Every row gives one point. Each copy is the shape, with its points in the same order, turned, moved and blurred by noise. Some copies are also mirrored. Which?

Shape (6 x 3)
[[ 10 -42 -15]
 [  3  21  -2]
 [-22  16   5]
 [ -8 -44   1]
 [ 31  45 108]
 [  9  52 -22]]
Copy 1 (6 x 3)
[[ 61  -9 -10]
 [ -2  -7 -29]
 [  1  18 -24]
 [ 55  10   4]
 [-73 -38  57]
 [-18 -14 -62]]
Copy 1 is: mirrored
Copy 2 (6 x 3)
[[ 23 -38 -18]
 [  7  22 -22]
 [-18  14 -11]
 [ 11 -36  -3]
 [ 37  81  71]
 [  5  47 -51]]
Copy 2 is: only turned

Shape (9 x 3)
[[ -1  25 -29]
 [ 49 -18  13]
 [ 42   8  40]
 [-32  64   0]
 [-42 -13  -5]
 [-78  19 -28]
 [  8  16 -19]
 [ 28 -14  42]
 [ 52  16  44]]
Copy 1 (9 x 3)
[[-22  27  28]
 [ 40  17 -20]
 [ 25  48 -45]
 [-60  67  15]
 [-53  -8  -9]
 [-93   5  28]
 [-16  23  10]
 [ 14  19 -60]
 [ 30  65 -46]]
Copy 1 is: mirrored
Copy 2 (9 x 3)
[[  9  15 -32]
 [ 40  19  41]
 [ 12  48  46]
 [-38  44 -38]
 [-23 -25  -9]
 [-46 -13 -57]
 [ 18  17 -11]
 [  4  16  57]
 [ 18  54  54]]
Copy 2 is: only turned
Copy 3 (9 x 3)
[[  0   2 -34]
 [-15 -66   7]
 [-49 -52   7]
 [-36  44 -32]
 [ 12  22  24]
 [ 19  72  -2]
 [  0 -12 -23]
 [-40 -43  28]
 [-60 -59   2]]
Copy 3 is: mirrored
Copy 4 (9 x 3)
[[  7  38   7]
 [ 77  10   0]
 [ 71  -1  35]
 [-24  30  49]
 [ -7 -19 -15]
 [-55   0  -4]
 [ 21  31   2]
 [ 64 -19  20]
 [ 79  11  47]]
Copy 4 is: only turned

Shape (7 x 4)
[[ 12  -8 -88  26]
 [ 24  18  43  11]
 [ 24 -16  34  24]
 [ -6  -4  42  -7]
 [ 11  -9  40  61]
 [ 22  24  26  10]
 [-96  -2   2  17]]
Copy 1 (7 x 4)
[[-49  48 -67   0]
 [ 18 -23  22  28]
 [ -4 -42   3  12]
 [ 12 -21  35 -10]
 [-37 -48  18  31]
 [ 16 -10  13  31]
 [-61  34  66 -40]]
Copy 1 is: only turned
Copy 2 (7 x 4)
[[ 58 -13 -32  68]
 [-60 -12 -19   0]
 [-54 -40 -23  20]
 [-35 -42   6 -13]
 [-66 -38  -4  50]
 [-44  -6 -20   4]
 [  5 -33  92  30]]
Copy 2 is: mirrored

Shape (10 x 6)
[[ 60 -10 -17 -19 -16   4]
 [-13 -27  51 -44  47  -4]
 [-60 -40  36  47  62 -53]
 [-56  66  10 -42  35  52]
 [-32   4 -18 -29 -14  49]
 [  1  20  -7  21 -39  -9]
 [ 40  23  21  -9 -43  41]
 [ 16 -12 -24 -15 -41  60]
 [ 28   4  43  10 -21 -14]
 [ 16  12  44 -42 -41 -34]]
Copy 1 (10 x 6)
[[ 73 -47  25  22  -4  -8]
 [-12 -18  63  -1  64 -10]
 [-98  -5  37  10   2 -40]
 [ 25  54 -22 -44  75  12]
 [ 28  -1 -20 -16  29  46]
 [ 32  10   8  10 -41   8]
 [ 80   6  25  35   6  30]
 [ 64 -29 -15  27  10  54]
 [ 32   6  55  31 -13  -6]
 [ 46   5  85 -15  -9  13]]
Copy 1 is: only turned
Copy 2 (10 x 6)
[[  56    4   21   20   13   15]
 [ -34  -26   50  -49    8   -8]
 [-107  -19   24    6  -20  -53]
 [ -40   -3  -53  -89    4   44]
 [  -2  -30  -30  -33  -32   49]
 [  -1   28   -5   22  -46   33]
 [  18   10   26   10   -4   82]
 [  40  -37  -20   -1  -28   62]
 [ -17   16   40   26  -11   32]
 [  10   41   59  -23  -22   21]]
Copy 2 is: only turned

Shape (11 x 8)
[[  0  19  -5 -13  88  21   9  14]
 [-30  -5  65  53  23  37  21 -29]
 [-17  -8   3 -53 -21 -13 -13  -9]
 [  2 -34 -15 -11 -22 -45  13  10]
 [ 33  70 -26 -33  15  83 -49  38]
 [-32 -36 -23 -29 -16 -38 -68  20]
 [ 25  19 -41  21 -40   1  24  27]
 [  5 -22  -4  61   4 108  14 -54]
 [ 40 -21  -3 -46  23  25  -9  75]
 [ 31  78 -26  13 -24  15 -31  -2]
 [ 24 -13   3  -7   4 -70 -25 -20]]
Copy 1 (11 x 8)
[[ 67 -31   0 -14  53   3  -9  25]
 [ 48 -21   8  60 -12  48 -22 -43]
 [-38 -26   1 -22  -5   2  23 -10]
 [-49 -36   0  20   4 -17  36  22]
 [ 44  72 -17 -67   7  26  -8  46]
 [-68 -46 -31 -22 -22  -6 -29  39]
 [ -4  29 -37  44   7  -5  56  49]
 [ 27  41  -5  75  55  97 -17 -17]
 [ -2  -3  43 -37   2  12  13  80]
 [ 27  70 -48   6   2 -27   1   2]
 [-49 -28  10  23  13 -65 -13   2]]
Copy 1 is: mirrored
Copy 2 (11 x 8)
[[  2  26  21   4  67  66  17  -4]
 [-21 -40  69  10   9  33 -16 -70]
 [ -5  -7  -2  -5 -31 -19  36  22]
 [ 14   4 -32 -33 -15 -24  18 -30]
 [ 54  21  29  30  -8  77 -32  80]
 [-27 -20 -38   6   5 -50  -4  48]
 [ 53  35 -11 -17 -41  14 -34 -16]
 [ 17 -22  33  86 -25  81 -19 -76]
 [ 62 -23 -14 -26  41  45   6  39]
 [ 36  58  33  23 -44   7 -50  26]
 [ 15  24   4  18  21 -71  26 -13]]
Copy 2 is: mirrored

Shape (12 x 9)
[[-10  10  36 -17  58 -14 -48  24  60]
 [  2 -61  27 -82 -32  27  11  42  68]
 [-16 -43  17  38 -43  -8   4  -3 -25]
 [-33  42 -12 -12  46  48   1 -12  86]
 [ 60  49  59  26  26  33 -19   2  -7]
 [  8  23   0   1  23  55  42 -18  31]
 [-87   6  14 -15  27  53  36  44 -27]
 [ -5  12 -33 -22   4 -62   0 -60 -30]
 [ 11 -17   1 -28 -48  -1 -33  25 -22]
 [-25  43  19 -18 -35 -34  26  -8  13]
 [ 21  27  29 -55 -27  23  31 -54  30]
 [-41 -14 -19   5 -19 -28 -30 -85   3]]
Copy 1 (12 x 9)
[[ -71  -27   53  -11   44  -28  -16   12  -15]
 [ -10  -56   19  -30   26   21   18   63 -113]
 [  25  -16  -18   54  -47  -16   10   24  -28]
 [ -82  -49   13  -39   37   29   42  -23   -3]
 [   4  -41   41   26   24   39  -58  -49   13]
 [ -11  -50  -16   -8   19   42   36  -48  -19]
 [ -52   21  -50   56   55   49   42   20  -26]
 [  36   54    1  -34  -18  -41   29  -26   -3]
 [  24    6   -5   -9  -19   11  -31   51  -27]
 [  25    6   36   -1    1   16   57   20   10]
 [  22  -17   44  -36   -7   49   40  -37  -48]
 [ -21   31    7  -17  -80  -37   42  -21  -10]]
Copy 1 is: only turned
Copy 2 (12 x 9)
[[-34  -7  31   4  71 -48 -35 -20  14]
 [-64 -16 -60  57  67  48 -36  39   9]
 [  5 -36  15  -9 -26  40  25  40  33]
 [-26  73   1  44  33 -46 -50 -20  27]
 [ 14  48  85 -15  57  25  23 -21   1]
 [ 23  74   0  43  28  -1   7 -13  34]
 [-66  37 -19  27 -16 -18  86  -6  27]
 [ 65 -43 -22   6 -15   3   7 -57  35]
 [-12 -29 -17 -16   1  47   1   6 -21]
 [  2 -11  30  67 -23  26  -4 -26  15]
 [ 23  31  -4  72  31  63 -31 -38  27]
 [ 35 -21 -21 -11 -36  12 -30 -39  71]]
Copy 2 is: mirrored
Copy 3 (12 x 9)
[[ 39 -23 -15 -46 -17  -7 -51  67  35]
 [ 63   8 -98   8 -63  48  -9  -3  25]
 [ 23 -11  23  37  -1   3  46 -22  19]
 [  0  12 -76 -37  55  13 -34  70  17]
 [  6   3  47 -41  -5  55  -4  66 -43]
 [ 20  27 -46 -17  47  35  14  45 -31]
 [ 34 -90 -66   5  40   4  48  33 -22]
 [ 14  15  10 -22  30 -61 -25 -53 -33]
 [  0 -21 -11  33 -49  11 -12 -23 -17]
 [-18  -1 -26 -58  -2 -14  27 -24   0]
 [ 10  38 -43 -52  16  55 -12 -34 -28]
 [  7  11  12   7  58 -25 -35 -59  29]]
Copy 3 is: only turned

Shape (15 x 11)
[[  9  52 -40  22 -16 -11 -35  -3   0  18 -54]
 [ 22  28 -44  29  12 -44  20 -15  -3  10  -6]
 [ -8  26  62  21 -41   6  -3 -26 -10  27 -38]
 [-26  94 -22  25 -10 -23 -17 -14  15  -9 -82]
 [  2  41  58  57 -15  54   8   3 -34  -3 -22]
 [-50 -12  -9  35 -30  34  13 -11 -21  40  40]
 [-79  19  44   9 -18  26  45 -31 -59  14  51]
 [ 21  30 -24 -19 -26 -33  38   1  37 -23 -38]
 [-57   0  23 -15  24  50  52  55  70  19  18]
 [-45 -32  61   6 -27  75 -15 -20 -49  -4   2]
 [ 30  53 -42 -32  53  -9 -13 -17  48  15 -29]
 [-63   5  49  68 -23   3  14 -74  -6   5  10]
 [  0  27   8 -11   9 -36 -19  35  45 -29  19]
 [-19   3 -17   2  47 -37  11  17  17  -7 -48]
 [ -6  11  18  35 -41  82   5 -19 -20 -43   3]]
Copy 1 (15 x 11)
[[ -58   20  -39   17    9   36  -41   19   32   50   27]
 [ -52   66  -10  -25    4    2  -16    7   15   12   26]
 [ -35   -4  -39   34  -31   27   45  -21   -7   62    4]
 [ -92   20  -71   30  -27   38  -40    6   55   28   -3]
 [ -58   10  -29   51  -16   70   31  -27  -61   31    3]
 [ -10   13   22  -16    8   72   26  -72    1   28   42]
 [ -25  -10   35  -22  -63   74   51  -78  -16   -2    4]
 [ -40   45  -41  -19   21   -2   -8    9   30   22  -51]
 [ -17  -28  -69  -46   58   49   29  -81  -14  -39  -17]
 [  -4  -48   31   52   -9   54   29  -73  -44   37   -4]
 [ -48    7  -67  -45   14  -18  -73    6   -3   16    9]
 [ -30   32   -8   37  -59   25   42 -100    8   30   29]
 [  19   27  -59   -2   10   19  -19    8   11  -34  -11]
 [ -60    3  -30    3   27  -17  -11   -4   27  -33   10]
 [ -25   23    6   47    2   73   -9  -66  -49   42  -32]]
Copy 1 is: mirrored
Copy 2 (15 x 11)
[[  -8    6  -58  -14  -45   36  -26  -36    1   11  -35]
 [ -43   30  -53   16  -40    2    7   -4   29   -6   -7]
 [ -40   -7   38   -8  -26   -1  -19  -77  -39    9  -20]
 [ -50  -14  -69  -56  -52   47  -39  -59  -18  -12   -1]
 [ -28  -14   50   26  -24   31  -35  -78  -17   10   41]
 [ -43   -3    7   51  -36   13    9    7  -71   40   18]
 [ -69    5   30   28   11  -20   18  -27 -100   32   67]
 [  -8    4  -34  -53  -54  -12   21   -4   19  -25    9]
 [ -39  -15   45  -54  -23   42    4   69  -33   51   62]
 [  -7  -62   49   38   25    6   -2  -41  -75   38   32]
 [ -21   25  -63  -66  -16    7  -34   12   43   43  -12]
 [-103  -48    9   48  -35  -22  -30  -28  -55    5   15]
 [ -22   16   -4  -41    0    1  -28   42  -11  -48   11]
 [ -55   -8  -25  -27    3   38   21   27   35    1  -16]
 [   8  -46   23   38  -35   -7  -33  -40  -37   10   57]]
Copy 2 is: only turned
Copy 3 (15 x 11)
[[-21  27   2  51 -69  -9 -56 -14  35  29 -20]
 [ 13  35 -25 -19 -44   7 -28 -18  12  -5 -24]
 [ 20 -21  18  31  -1  27 -37 -22  36  87 -17]
 [ -8  14  39  46 -65 -28 -18 -54  58  42 -58]
 [ 40  16 -11  58  28  21   2 -43  14  89  -1]
 [  3 -29 -58   8 -11   1   8 -14   6  55  56]
 [ 12 -34   0 -36  30  -9  42 -35   0  88  49]
 [  9   8  34  17 -57  35  -7   1  54 -25 -30]
 [-29 -40 -49  38  44  28  59 -36  87 -15  19]
 [-12 -42  -4  50  44  21  14   9 -14  98  46]
 [-57  27   6  35 -22  13 -48 -44  33 -46 -41]
 [ 44 -74 -23   0   2 -27  -3 -35 -10  81 -10]
 [  4   4  15  13  24 -28 -12  22  75 -27 -19]
 [-37  19 -18   4 -21   3   6  15  46  -1 -65]
 [ 30  -5   8  92  10  13  18 -12 -23  54  34]]
Copy 3 is: only turned

Shape (16 x 11)
[[ -14  -10   17  -10 -101    2  -32   78  -13  -32    3]
 [ -14  -21   -2   16  -20    3   14  -24    5  -31    6]
 [ -22   16   -5   -8    3   -7    2  -25  -11  -32    7]
 [ 121   26   -3    9    8  -79  -40    4    3  -29   13]
 [  23   -9    9   11    5  -48  -11  -23   -6  -31   -3]
 [  23   -9   -5   -7   -4  -12   -3  -21  -13  -14   52]
 [   5  -15    6  -40  -16   -8    2  -17   -6  -26    2]
 [ -14    1   -3   -1  -71    6    8  -26   -5   -5   -1]
 [  22    4  -13    3    8    8  -14   -3  -13  -13    4]
 [ -15   15   62   11    0   -2  -13  -24   -4   -5    1]
 [  -2  -21   21    8   -1    2    0  -19  -27    3   -5]
 [  -7  -17   -9   -4    8    1   14   -3   -8  -11   48]
 [  -3    7    9    5   -1  -20    8   30   21   61    0]
 [  -4  -14   28    4    0   -1  -45  -13   21  -15   -2]
 [ -14  -11   35   -6  -22    9   -5   27   -2  -22    4]
 [  14    2   26    1   -3    8   15  -24   11  -27   -3]]
Copy 1 (16 x 11)
[[ 57 -13  51 -70  25 -19 -23  67  16 -33 -65]
 [ 12   9   5 -23  11  10 -23  -6 -22   5   4]
 [  7   5 -16 -27  -1 -11  10   8 -17   7  17]
 [ 28  33 -82  25 101 -41   5  -9  51 -20 -40]
 [  5  24 -19  -9  55 -28  -2 -13  -7  -8   4]
 [  2   5 -31  -9  43  29   8  22   1  -3  -3]
 [ -6  24 -20 -54  15   5   5   6   0 -20 -10]
 [ 21 -29  10 -47   0  16  -5 -12 -18 -22 -26]
 [ 15  19 -18  11   4   1   9  15  10 -12 -15]
 [ -1  -7  20 -25  20 -15   4  -2  28 -28  43]
 [-10  15  12  -5  12   5  -2   3  -8 -39  11]
 [-13   6 -11  -8  21  29  -5  39 -11  13   4]
 [-53 -36  18  15  12 -23   8  14  33 -12 -35]
 [  8  27  30 -23  26  -8  17  -9  27  -2   9]
 [  3   8  28 -39  10 -10 -21  32  22 -18  -6]
 [  0  14 -13 -22   6   1 -22 -17  16  -8  14]]
Copy 1 is: only turned
Copy 2 (16 x 11)
[[  -5   11    6   83  -14   -1  -28   58  -74    5   39]
 [   8   16   -6  -21  -25   -7   24    5  -14  -11   30]
 [   3   36  -36  -13    2   -8   27    9   -4  -22   -1]
 [  22  -22   -7  -36  -13  -54    3   28  -79    8 -118]
 [   7    6  -14  -31  -12  -43   36   24  -25    3  -26]
 [  -6    4  -20  -28    4   13   26  -10  -43   11  -15]
 [ -12   11  -35   -9   11  -36   10   -3  -30    1   14]
 [ -29  -12  -10    6  -17   -3   13   15  -27  -43   37]
 [  21    2  -24  -21    8   -1   -3   15  -17   -4  -13]
 [ -10   26   29    1   33  -16   27   11   14  -15   -9]
 [  -7   -2   -2  -26   16  -10   20   27    6    9   14]
 [  -5   24  -27  -22   -7   24   25  -13  -21   26    2]
 [ -20  -25   -2   30  -21    3   -6    3   36   28  -33]
 [  32   -4   10   15   19  -28   32   -1  -10    0    1]
 [   0   29    9   23    7  -11   -7   16  -19   14   21]
 [   2   18    5  -26   -2  -28    2   -7   -9  -14    4]]
Copy 2 is: only turned
